Rows are points. Each table stands for the endless flat space through its points: a line for two points, a plane for three, and so on. The two share one point or none. Which?

First:
| -0.014 | -0.016 | -0.018 |
| -0.006 | -0.018 | -0.008 |
Second (2 x 3):
| -0.033 | -0.015 | -0.012 |
| -0.015 | -0.012 | -0.027 |
They share: no point

First:
|  0.019 |  0.024 |  0.012 | -0.014 |  0.009 |  0.010 |
|  0.013 |  0.042 |  0.006 | -0.016 |  0.026 | -0.003 |
|  0.011 |  0.046 |  0.000 | -0.012 |  0.031 | -0.006 |
Second (3 x 6):
|  0.005 |  0.012 |  0.020 | -0.018 |  0.009 |  0.008 |
|  0.037 |  0.012 | -0.006 | -0.016 | -0.001 |  0.030 |
|  0.025 | -0.006 |  0.009 | -0.037 | -0.004 |  0.033 |
They share: |  0.019 |  0.021 |  0.006 | -0.007 |  0.008 |  0.012 |

First:
|  0.013 |  0.025 | -0.043 | -0.008 |  0.043 |  0.013 |  0.005 | -0.037 |  0.013 |
|  0.033 |  0.025 | -0.023 | -0.008 |  0.023 |  0.005 | -0.023 | -0.021 |  0.017 |
Second:
|  0.018 |  0.023 | -0.030 | -0.011 |  0.038 | -0.003 | -0.014 | -0.028 |  0.017 |
|  0.013 |  0.020 | -0.027 | -0.012 |  0.043 | -0.010 | -0.011 | -0.035 |  0.021 |
|  0.028 |  0.019 | -0.024 | -0.013 |  0.034 |  0.009 | -0.006 | -0.022 |  0.005 |
They share: no point

First:
| -0.012 |  0.019 | -0.034 |  0.013 |  0.000 |  0.016 | -0.001 |  0.040 |  0.016 | -0.021 |  0.032 | -0.031 |
| -0.014 |  0.020 | -0.032 |  0.018 | -0.007 |  0.014 | -0.001 |  0.036 |  0.011 | -0.022 |  0.029 | -0.026 |
Second:
| -0.002 |  0.025 | -0.013 |  0.029 | -0.015 |  0.017 | -0.002 |  0.016 |  0.011 | -0.035 |  0.027 | -0.017 |
| -0.008 |  0.025 | -0.019 |  0.030 | -0.018 |  0.015 | -0.003 |  0.021 |  0.004 | -0.031 |  0.027 | -0.016 |
They share: no point

First:
|  0.025 | -0.011 | -0.011 |  0.038 |  0.036 | -0.028 | -0.006 |  0.028 |  0.026 |  0.010 |  0.021 | -0.020 |  0.004 | -0.016 | -0.024 |  0.018 | -0.018 |  0.005 |
|  0.024 | -0.015 | -0.006 |  0.044 |  0.042 | -0.035 |  0.001 |  0.034 |  0.031 |  0.015 |  0.028 | -0.017 |  0.002 | -0.018 | -0.027 |  0.018 | -0.017 |  0.005 |
Second (4 x 18):
|  0.026 | -0.015 | -0.034 |  0.032 | -0.009 | -0.015 | -0.036 |  0.041 |  0.009 | -0.023 |  0.022 | -0.017 | -0.028 | -0.019 | -0.038 |  0.022 | -0.030 |  0.012 |
|  0.012 | -0.018 |  0.015 |  0.017 |  0.046 |  0.004 | -0.018 |  0.017 | -0.012 |  0.007 | -0.032 | -0.001 |  0.029 | -0.007 |  0.001 |  0.034 | -0.016 |  0.033 |
|  0.021 | -0.018 | -0.012 |  0.053 |  0.011 | -0.035 | -0.034 |  0.048 | -0.001 | -0.016 |  0.007 |  0.012 |  0.011 | -0.008 | -0.019 |  0.002 | -0.054 |  0.016 |
|  0.031 |  0.001 | -0.033 |  0.020 |  0.016 | -0.010 | -0.020 |  0.012 |  0.024 | -0.002 |  0.017 | -0.040 | -0.006 | -0.016 | -0.026 |  0.022 | -0.012 | -0.001 |
They share: |  0.027 | -0.003 | -0.021 |  0.026 |  0.024 | -0.014 | -0.020 |  0.016 |  0.016 |  0.000 |  0.007 | -0.026 |  0.008 | -0.012 | -0.018 |  0.018 | -0.020 |  0.005 |
